Rows are points. The points of each table are mixes of a few directions, plus a little noise. How many directions does each table use, and how many do they share? Where both have some left over, give the other angles between the two spaces (their principal angles), to ten degrees, smallest first.
In the rows, 128 means zero.

First, 6 rows:
[[130 117 123]
 [118 196 157]
 [131 109 120]
 [122 171 145]
 [133  95 114]
 [135  81 109]]
Second, 4 rows:
[[122 169 145]
 [125 152 138]
 [128 131 128]
 [139  60 100]]
Directions: first 1, second 1, shared 1

First (7 x 8):
[[134 124 132 128 121 126 140 121]
 [ 72 165  89 127 198 146  20 192]
 [138 122 134 128 116 125 147 117]
 [150 113 144 128 100 120 171 102]
 [131 126 130 128 124 127 133 125]
 [119 134 121 128 140 131 110 139]
 [152 112 145 128  98 120 174 100]]
Second, 10 rows:
[[109 153 155 101 169 105 116 115]
 [107 138 143 110 176 132  79 135]
 [143 125 147 111 129 133 132  86]
 [115 114 142 122 116 154  99 123]
 [ 98 145 126 135 131 102 137 166]
 [133 116 121 138 107 139 133 133]
 [174 107 108 144  69 147 172  88]
 [134 142  84 161  72 109 186 147]
 [122  95 166 135 162 105 138 187]
 [144 146  90 124 149 155  87 101]]
Directions: first 1, second 5, shared 1

First, 11 rows:
[[126 151 106 122 108 117  69 151 111 151  95 164]
 [153 115 156 110 125 138 156  95 130 130 143 117]
 [ 76 158  73 150 140 106  92 173 147 163 109 167]
 [136  96 109 135 142 125 106 147 108  99 114  92]
 [116 154 125 150 123 135 153 155 124  80 132 135]
 [146 117 178 133  98 134  92 115 102 109 118 111]
 [120 125 136 131 120 130  84 135 115 111 127 108]
 [146 108 135 112 138 144 143 117 116  84 152  83]
 [139  79 136 157 147 123 149 132 120 106 114  90]
 [126 159  98 108 141 124 196 116 165 182 139 185]
 [123 146 156 100 127 132 166  73 171 193 164 156]]
Second (11 x 12):
[[137  99  63 164 144  90 113 180 115 180  43 174]
 [133 112  91 149 137 106 119 158 121 158  79 154]
 [116 167 217  79 106 181 149  58 146  58 244  65]
 [127 133 138 122 125 134 130 120 130 120 142 121]
 [125 139 154 114 122 143 134 108 133 108 162 110]
 [131 119 108 139 133 116 123 144 124 144 102 142]
 [129 126 124 130 129 125 127 131 127 131 123 131]
 [124 140 156 112 121 145 135 105 134 105 165 108]
 [126 133 140 121 125 135 131 118 131 118 144 119]
 [130 121 113 136 132 119 125 140 125 140 109 139]
 [131 117 103 142 134 113 122 147 123 147  96 145]]
Directions: first 6, second 1, shared 1

First (9 x 20):
[[158 129  87 132 117 140 117 166 156 145 108 160  99 117 149  88  88 120
  129 127]
 [124 135 137 146 130 129 141  92 126 128 140 126 124 146 126 161 184 157
  114 113]
 [142 128 113 136 124 141 134 132 132 135 125 143 118 120 133 131 153 129
  109 113]
 [110  51 109 118 101 142 148 146  92 155 157  85 154 120  72 132 135  73
  142 172]
 [ 86 111 177  78 147 108 126 144  69  99 138  81 198  93  88 129  90  65
  145 156]
 [149 134  97 155 113 135 124 120 169 147 121 151  83 157 154 117 124 167
  135 124]
 [150 139 105 150 119 136 128 121 158 140 120 154  94 143 149 125 143 159
  120 112]
 [ 94 128 171  98 142 102 117 130 104 104 131  94 167 125 113 122  73 106
  159 158]
 [139 196 156 137 155 117 119  99 143  98 112 161 118 130 167 145 161 176
   98  79]]
Second:
[[129 129 128 127 129 129 128 130 127 127 127 130 130 124 128 128 131 126
  125 125]
 [145 141 126 116 141 141 131 154 106 118 120 149 144  79 129 130 162  96
   85  94]
 [ 97 104 133 151 104 103 121  79 169 146 143  89  98 219 127 123  65 188
  209 191]
 [138 135 127 121 135 136 130 143 116 122 124 140 137 100 128 130 148 109
  103 109]
 [142 138 126 118 139 139 131 149 110 120 122 145 141  89 129 130 155 102
   93 101]
 [114 118 130 138 117 117 125 106 146 136 135 110 115 168 128 126 100 155
  163 156]
 [ 92 100 133 155 100  99 120  70 175 149 145  82  94 235 126 122  54 198
  223 203]
 [140 137 126 119 137 138 130 147 113 121 123 143 139  93 129 130 152 106
   97 104]
 [144 140 126 116 140 141 131 154 107 119 120 148 143  81 129 130 160  98
   86  95]
 [140 137 126 119 138 138 131 148 112 121 122 144 140  92 129 130 153 104
   96 103]]
Directions: first 4, second 1, shared 1

First, 11 rows:
[[138 131 145  89 133 129 112 113 118 115 117 135 133 145 152 132 119 136
  138 117 140  92 139 121 121 101 141 137 136 109 156 155]
 [111 136 127 177 147 118 142 205  89 132 137  96 134 134  81  76 152 104
  138 161 144 173 126 143 180 118 161 154 122 139 173 113]
 [156 110 131 127 103 128 119 110 114 140 130 150 110 126 126 138 125 118
  124 129 144 118 127 127 129 162 147 112 135 114 107 115]
 [140 133 139  82 131 126 122 111 114 103 103 133 129 142 159 135 120 146
  130 102 144  89 127 130 102  96 126 133 135 109 159 164]
 [101 138 102 217 141 108 173 238  80 130 127  80 123 113  56  59 169 102
  121 156 143 216  96 168 173 137 133 146 111 157 164  96]
 [140 127 142 107 128 129 114 120 118 125 126 136 128 140 138 130 123 128
  136 128 139 107 138 121 132 118 148 133 135 114 144 140]
 [129 127 146 113 136 134 106 121 131 134 142 133 138 143 133 131 121 120
  146 145 129 110 154 110 150 115 156 140 135 119 139 132]
 [161 116 152 104 117 126 103 124  88 129 126 144 117 149 132 124 124 115
  141 134 164  96 143 123 147 128 181 135 142  96 157 138]
 [112 122 118 128 122 147 121  70 207 153 155 146 137 108 144 175 110 137
  122 131  76 128 142 102 109 157  87 104 124 151  46 105]
 [ 79 144 120 131 159 146 131 107 211 136 155 114 163 119 140 150 118 143
  133 140  66 142 151 103 123 108  82 133 117 165  92 124]
 [143 120  86 129  89 119 168  93 138 114  87 143  96  89 146 158 127 160
   80  64 121 135  68 160  43 170  44  82 118 136  69 124]]
Second, 11 rows:
[[124 140 143 117 136 151  80 114 116 130 131 127 150 148  99 142 107 102
  122 115 149 111 172 155 157 109  94 156 145 137 147 151]
 [141 115 141 125 121 118 182 141 110  94 104 126 122 125 142 116 148 139
  103 131 143 125  96 123  98 115 131 109 117 109 126 126]
 [112 138 132 132 111 140  76 108 135 142 135 142 135 146 107 154 120 107
  127 124 126 126 168 142 141 140  73 140 140 159 116 126]
 [163 123 132 126 188 123 183 156 153 151 138  97 148  67 144  81 112 135
  141 131 143 120 112 120 146  87 209 121 158  64 151 158]
 [148 135 117 158  70  86  48 142 127 203 124 173  91 104 129 126 137 100
  173 116 147 133 166 146 129 186  88 117 197 144 128 120]
 [117 134 105 145  93 111  76 122 137 165 139 152 102 132 129 142 133 125
  159 128 106 143 141 124 129 177 111 126 135 160 114 106]
 [144 130 149  92 170 151 152 137  78  81 112  96 152 150 115 109 112 129
  106 113 169 100 119 149 148  67 170 156 115  90 187 172]
 [128 125 123 135 160 133 158 129 171 145 149 113 144  95 137 118 118 136
  134 140 106 136 122 110 135 118 157 120 131 114 110 126]
 [127 120 104 132  83  96 138 140  92 109 108 145  80 148 152 125 160 156
  140 130 115 144  79 113  92 170 151 111  94 141 131  98]
 [ 83 129 106 112 182 169 166  98 165  91 165  90 155 154 128 147 110 164
  119 149  60 145 100  91 141 111 179 144  47 147 105 111]
 [123 119 156 135  93 129 149 120 124  97 104 147 131 139 124 148 151 115
   84 131 143 125 133 134  92 127  45 107 130 144  93 115]]
Directions: first 4, second 5, shared 1; angles 40, 60, 80

First:
[[122 127 131 136 130 140 111 132 132 123 125 136 130 142 113 128 131 126
  116 115 127 136 133 125 131 129 118 131 136 122 128 132]
 [159 134 111  88 120  72 217 104 108 154 143  84 117  55 204 124 114 143
  190 195 136  90 106 144 113 125 182 106  91 164 124 106]
 [151 132 116  96 121  85 195 109 112 149 139  94 119  73 185 125 117 140
  176 179 134  99 111 140 116 126 168 111  99 155 125 111]
 [123 128 131 135 129 137 114 133 131 123 126 135 130 140 116 128 130 125
  117 117 127 134 131 126 131 128 119 132 134 123 128 131]
 [103 124 141 161 134 174  55 149 145 106 116 165 138 189  66 131 140 115
   76  72 122 159 147 115 141 130  83 146 160  99 131 147]
 [159 133 111  87 120  70 218 103 108 155 143  83 116  53 204 123 113 144
  192 196 136  89 105 145 112 126 184 106  90 164 124 105]
 [103 124 141 160 135 171  56 147 144 107 117 164 138 186  67 132 139 115
   77  73 122 159 147 115 142 130  85 145 158 100 131 146]
 [105 123 140 159 135 170  61 146 143 108 117 161 136 183  71 131 139 116
   80  78 123 157 146 116 139 130  87 144 157 101 131 145]
 [123 127 131 135 129 139 111 133 132 123 125 136 131 142 114 128 131 125
  116 115 127 136 132 125 131 129 118 132 136 121 129 131]
 [132 129 125 122 126 121 140 124 126 131 131 122 127 118 139 128 126 130
  137 138 129 122 125 129 126 127 137 125 122 133 128 125]]
Second (9 x 32):
[[112 166 101 110 211  87 182 134 110 156 167 118 136  56 108 111 124 154
  110 106 102 153 145 173 124  93 182  86 108  92  86 125]
 [138  37 171 117  88 151 111 113 138 127 124 122 167 162 125 131 140 119
  168 124 115 106 145  58  76 127 127 149 134 130 135 154]
 [101 189 136 125 131 126 119 117 106 153 114 128 107  69 131 100 155 143
  119 132 132 154 133 176 148 145 123 111 131 117 131 148]
 [131 126 116 130 147  84 151 138 127  78 146 100 117 161 145 165 111 130
   95 132 140  93 119 107 138 101 149 149  77 170 124  59]
 [161 134  79 155 136 114 139 165 150  84 133 131 110 195 137 169  81 107
   98 140 146 107 101 116 159 119 120 144 113 162 132  59]
 [111 124 164 122 100 144 105 111 114 156 106 127 135  96 129 100 162 134
  149 130 123 140 147 122 110 147 120 126 136 120 137 162]
 [112 157 151 129  87 153  91 105 123 128 100 141 105 121 142 117 152 128
  132 139 148 137 115 157 150 158  90 138 153 131 155 162]
 [122  70 161 100 125 152 129  90 138 136 150 138 160 125 116 124 141 137
  161 109 112 126 130 120  91 118 133 128 159  96 123 197]
 [166 148  74 168 126 140 125 179 148 134 111 149 118 164 119 135  85  99
  118 141 133 138 118 125 154 144 109 120 144 133 130  87]]
Directions: first 1, second 5, shared 0; angles 60

First:
[[190 100 118 124  95 157 125 127 150 157 154 119 136 131  83 112 140 153
  132 123 173 125 157 125 172  95  98 130 143 103 131 150]
 [ 53 152 131 129 170  87 128 121 125  88 113 130 141 131 154 136 132  82
  130 129  96 128  88 156  76 191 175 127 111 138 147  94]
 [111 164 146 142 132 142 152 136  92 149 104 131  82 128 199 127 126 145
   98 149  63 122 114  98 125  75 110 126 138 146  89 117]
 [ 51 140 139 112 167  75 117 125 103  72  94 129 153 115 155 168  92  83
  139 130  98 136  97 145  81 201 174 118 106 157 142 118]
 [ 98 152 124 142 148 119 132 124 140 118 133 137 116 140 143 111 152 113
  122 126 111 125 108 138  92 148 147 135 116 126 134 101]
 [103  65 125 136 116  84  56 110 112 151 155 137 172 116 101 156 106 136
  155 115 141 144  91 130 188 160 132 128  75 143 151 136]
 [151 129 135 145 107 157 143 128 118 181 138 116 105 135 151 109 150 158
  106 145 106 119 118 110 176  57  89 131 145 112 102 124]
 [160 138 125  97 128 153 183 137 164 101 121  89 150 137  93 113 151 102
  126 138 164 113 155 164 119 127 128 122 189  81 140 130]
 [191 112 112 125 108 154 118 132 155 130 147 143 121 127  79 116 125 151
  143 108 183 135 181 116 128 126 118 133 123 129 132 157]
 [174 129 125 126 110 155 126 137 123 133 123 145 103 120 123 132 106 158
  129 120 143 134 173  96 127 103 109 129 127 150 109 157]]
Second (10 x 32):
[[166 102 144 123  73 212 176 152 118 144 147  87 116 166 131 128 127  92
  144 127 153  79 155 111 180  91 116 119 191 119 151 130]
 [134 160 129 162  99 140 120 137 142 159 108 167  86 151 134 135 125 131
  133 108 111 102 160 116  44 152  96 122  89 169  93 115]
 [136 117 131 136 109 176 134 145 115 105 151 139  96 153 141 127 108  99
  154 103 148 109 157  91 121 149 162 130 128 166 162 129]
 [118 163 122 146 135  83 107 116 149 161  94 156 125 117 122 133 140 159
  109 132  97 136 123 149  64 138  85 124  87 131  76 118]
 [145 109 136 117 109 161 153 136 121 132 139  98 135 139 127 127 130 113
  132 135 142 111 131 127 173 102 125 124 168 110 143 131]
 [141  88 135 101 123 167 157 136 108 103 159  83 147 132 129 122 124 102
  139 136 158 123 122 120 215  99 159 130 186 103 176 139]
 [108 122 120 114 166  90 110 115 123 100 133 129 150 102 126 124 127 139
  122 135 128 162 103 136 146 137 157 136 119 117 142 134]
 [126 116 128 128 128 152 126 136 115  96 150 137 112 138 137 126 111 108
  148 110 145 126 141 101 131 149 169 134 125 154 163 132]
 [117 141 123 128 146  88 115 115 138 140 111 133 143 110 121 129 138 150
  112 139 111 145 111 149 115 126 110 128 112 114 103 126]
 [ 89 162 111 125 192  10  82  91 150 141  88 151 169  72 112 129 150 188
   87 154  86 187  77 179  90 137 101 133  75  97  73 125]]
Directions: first 5, second 3, shared 1; angles 50, 70

First:
[[ 92 113 121 191 138  89 103 123  80 130  58 145 102 121 144 147  93 110
  131 151 134 148 194 148 117 131 124 174 173 112 162 145]
 [132 143 112 188 135 104  88 161  78 117 113 198 108 116 138 162 108  87
   71 107  88 133 168 109 146 122 129 143 172 132 185 201]
 [154 133 128  63 120 145 180  89 161 167 161  63 144 140 146  78 130 155
  156 123 163 107  84 123 112 148  97 103  98 129  94  92]
 [108 107 105 153 148  97 100 115  91 127  97 144 132 118 116 175 112 107
  105 145 124 148 158 132 144 106 143 146 159 126 136 139]
 [148 152 176 134  99 166 139 180 162  96 149 177 118 133 139  86 147 125
  109 110  97 102 116 128 117 159 122  98  94 142 161 154]
 [137  86 116  61 110 133 162  76 157 157 145  86 144 144 121 114 130 151
  131 136 138 136 100 156 113 147 123  88 102 140  84  81]
 [118 118 132 134 118 135 112 146 139 107 131 144 121 130 107 144 144 134
  133 126 109 142 128 138 129 121 152 128 122 130 119 120]
 [101 137 116 184 162  97  95 133  80 119  84 144 124 111 130 165 108 105
  125 146 139 137 169 117 144 101 135 175 169 113 155 152]
 [150 147 113 101 107 145 137 134 151 144 177  94 113 140 126 111 147 156
  159  89 122 128  94 112 119 129 125 123 122 123  98 116]
 [123 143 152 125 109 161 124 165 168  98 151 125 117 134 108 116 162 154
  168 118 119 130 104 131 120 123 151 130 101 124 105 104]
 [145 131 138  72 162 137 169  85 143 143 142  87 183 123 134 110 127 125
  120 158 176  97  90 113 144 120 108 102  98 137 110 103]]
Second, 10 rows:
[[113 102 154 134 119 134 129 132 139 108 102 152 132 127 121 128 131 123
  116 153 119 131 144 162 123 134 140 112 108 132 135 113]
 [109  94 145 131 114 127 132 120 137 120  97 139 124 133 124 124 124 130
  128 152 123 140 148 167 111 145 135 118 116 131 129 108]
 [148 186 138 129 163 144 128 155 128 112 161 131 153 115 129 124 139 116
  124 118 146  95  96  70 156 107 121 139 125 132 142 160]
 [135 122  76 101 102 106 153  78 122 204 138  31  91 146 155 100 112 173
  196  96 154 146 125 137  93 138  99 154 154  98  81  85]
 [121 123  72 113 130  86 121  71  99 178 135  78  92 149 131 130  84 153
  179 103 155 171 132  86  91 190  96 184 201 144 114 158]
 [153 187 131 132 164 142 118 161 122 108 168 146 154 112 126 137 141 108
  109 111 134  97  96  64 165 100 126 135 131 134 146 172]
 [122 110 158 128 110 147 148 137 152 121 106 123 135 126 136 108 146 134
  129 149 125 113 135 180 124 106 137  99  83 108 118  76]
 [125  92 102 138 107 112 102 130 112 129 124 164 111 131 113 164 126 116
   88 115  82 156 150 152 132 123 149 111 143 135 130 139]
 [105  71 156 138  99 132 128 131 142 108  84 162 125 131 119 132 134 124
  104 160 100 141 160 200 117 131 151  95  97 127 130  92]
 [150 193 148 135 173 150 120 168 127  92 164 156 164 109 124 133 142 103
  107 124 141  89  94  60 168 104 127 134 121 140 155 176]]
Directions: first 6, second 4, shared 3; angles 60
